Every row gives one point. Before rounding, the points of a table are all equally far from one centre. They may lie mostly on one side of it. Write the centre, to within rounding.

Points (6 x 3)
[[-0.40 -0.06 -0.65]
 [-0.25  0.20 -0.71]
 [ 0.33  0.02 -0.34]
 [ 0.17  0.02 -0.59]
 [-0.04 -0.03 -0.69]
 [-0.34 -0.03 -0.69]]
Centre: [-0.18  0.10 -0.18]

Points (12 x 9)
[[ 0.05 -0.27  0.05  0.32 -0.94 -0.42 -0.28 -0.25  0.10]
 [-0.19 -0.36  0.39  0.19 -0.31 -0.61 -0.19 -0.47 -0.18]
 [ 0.03 -0.34  0.33  0.44 -0.50 -0.35 -0.17 -0.15 -0.49]
 [ 0.49  0.35  0.13  0.56 -0.71 -0.43  0.02 -0.57 -0.29]
 [ 0.66 -0.25  0.52  0.41 -0.53 -0.47  0.12 -0.47 -0.14]
 [ 0.07 -0.26  0.23  0.60 -0.51 -0.54 -0.12 -0.19 -0.47]
 [ 0.57 -0.33  0.14  0.44 -0.29 -0.23  0.07 -0.78 -0.07]
 [ 0.11 -0.48  0.09  0.32 -0.68 -0.48  0.39 -0.29 -0.20]
 [ 0.05 -0.22  0.41  0.54 -0.61 -0.69  0.22 -0.45 -0.18]
 [ 0.01 -0.50  0.06  0.38 -0.37 -0.38 -0.36 -0.47 -0.10]
 [-0.04 -0.50  0.01  0.60 -0.43 -0.35 -0.12 -0.52  0.10]
 [ 0.33 -0.61  0.00  0.21 -0.66 -0.34 -0.12 -0.25 -0.06]]
Centre: [ 0.21  0.13  0.12  0.20 -0.23 -0.30  0.08 -0.13  0.12]
